Rows are points. Each copy is the shape, with its points in the same order, stretched, turned, moved and blurred by noise. Say if it was mirrored as well.
In the rows, 128 means zero.

Shape:
[[101 102]
 [156 127]
 [141  63]
 [173 161]
 [172 157]
 [180 154]]
Copy 1, 6 rows:
[[106 164]
 [170 134]
 [150 203]
 [191  97]
 [192 103]
 [201 105]]
Copy 1 is: mirrored
Copy 2, 6 rows:
[[100 155]
 [125  92]
 [ 56 116]
 [160  69]
 [156  71]
 [154  64]]
Copy 2 is: only turned
Copy 3, 6 rows:
[[136  84]
 [138 134]
 [182  93]
 [117 164]
 [121 165]
 [128 165]]
Copy 3 is: only turned

Shape:
[[111 104 172  85]
 [ 53 101 150  87]
 [ 82 197 126 169]
 [132 108 136 166]
 [ 88  94 178 118]
 [154 112 117 170]
 [ 98 176 106 155]
 [137 110 133 164]]
Copy 1 (8 x 4):
[[ 78 149 111 122]
 [ 64 125 104 182]
 [143 129 211 162]
 [173 149 132 131]
 [ 94 153 103 165]
 [201 144 133 101]
 [154 110 188 135]
 [176 147 132 122]]
Copy 1 is: mirrored
Copy 2:
[[ 97 164 144 152]
 [ 46 162 173 112]
 [132 130 137   7]
 [147 102 167 114]
 [101 165 186 123]
 [153  83 144 119]
 [121 118 125  49]
 [148 103 160 119]]
Copy 2 is: mirrored
Copy 3:
[[110 105 190 117]
 [ 86  59 194 151]
 [ 69 174 120 213]
 [150 138 143 151]
 [117 109 204 142]
 [160 133 121 134]
 [ 91 144 111 168]
 [152 132 132 141]]
Copy 3 is: only turned

Shape (13 x 8):
[[167 112 135 195 113  62 114 141]
 [165 148  68 195 131 131  83 172]
 [185  78  89 127 161 116 180  81]
 [181 134  75 111 102 128 151 136]
 [131  99 158 105 167 164 176  78]
 [203 147 154 188 168 151 102 125]
 [172 102 118 173 117  76 117 185]
 [112 162  80 131  67  96  89 165]
 [150  95 169  98  85 136 131 163]
 [117 131  65 184  79 129 143 131]
 [125 157  89 197 115  52 160 110]
 [ 85  86 162 101 170  86 159  81]
 [124 159 129 173 177 131 166 138]]
Copy 1:
[[196  99  95 172 127  70 110 163]
 [204  84 102 103 114 141  92 169]
 [233 105 169 120 149  88 180 107]
 [188 142 167 120  88 138 148 139]
 [134 101 166 127 178 141 148  82]
 [198  64 123 167 156 158  71 105]
 [194  71 107 145  98  89 124 165]
 [124 163 128 104  79 126 106 202]
 [114 108 166 170 103 154 141 149]
 [172 152  90 118 124 129 144 171]
 [184 149  66 124 129  55 118 144]
 [111 102 150 103 176  60 148 115]
 [144  74  83  99 150 130  98  85]]
Copy 1 is: mirrored
Copy 2, 13 rows:
[[126 120 156 227  97 128 114 121]
 [173 127  88 207 147 162  55 111]
 [139  97 154 194 195  62 138  61]
 [108 122  64 184 178 116 109 105]
 [156 139 167 127 185  97 189  99]
 [174 196 150 229 177 132 117 135]
 [126 102 125 235 131 153 126 145]
 [118 118  67 147 110 156  54 141]
 [ 86 130 119 160 148 163 182 171]
 [161 127  62 157 132 135 114  60]
 [177 110 126 188  80  72  99  94]
 [133  84 221 111 123  78 162 129]
 [220 125 121 171 140 100 148 132]]
Copy 2 is: mirrored
Copy 3:
[[154 162 138 113 112  24 112 105]
 [150 166  81  68  93 140 103  84]
 [ 93 152  83 143 152  84 224 146]
 [102 160 119 100  68 132 166 150]
 [114 138 129 222 175 133 189 151]
 [156 211 139 128 153 107 156  93]
 [170 155 126  88  99  51 105 135]
 [120 119 143  88  48 140  59  94]
 [131 159 187 162 103 105 101 197]
 [122 142  78 145  46 131 111 112]
 [158 120 100 127  79  57 144  51]
 [120  78 144 207 195  82 138 118]
 [200 123 103 164 126 127 167  76]]
Copy 3 is: mirrored
Copy 4:
[[163 122 187 132  96  72 160 159]
 [141 167 163 188 159  81 171 231]
 [130  93 130 145 175  67 144  50]
 [127 167  88 137 150  77 153 127]
 [129  83 138 117 144 171 125  63]
 [ 82 159 221 173 117 134 142 133]
 [186 130 170 119 115  90 203 155]
 [195 174  93 130 108  97 140 232]
 [178 132 133  99  98 167 183 124]
 [141 115 103 126 155  78 153 215]
 [150 121 140  95 124  49 108 175]
 [208  72 143  87 117 142 101  55]
 [121 147 188  89 165 139 126 156]]
Copy 4 is: only turned
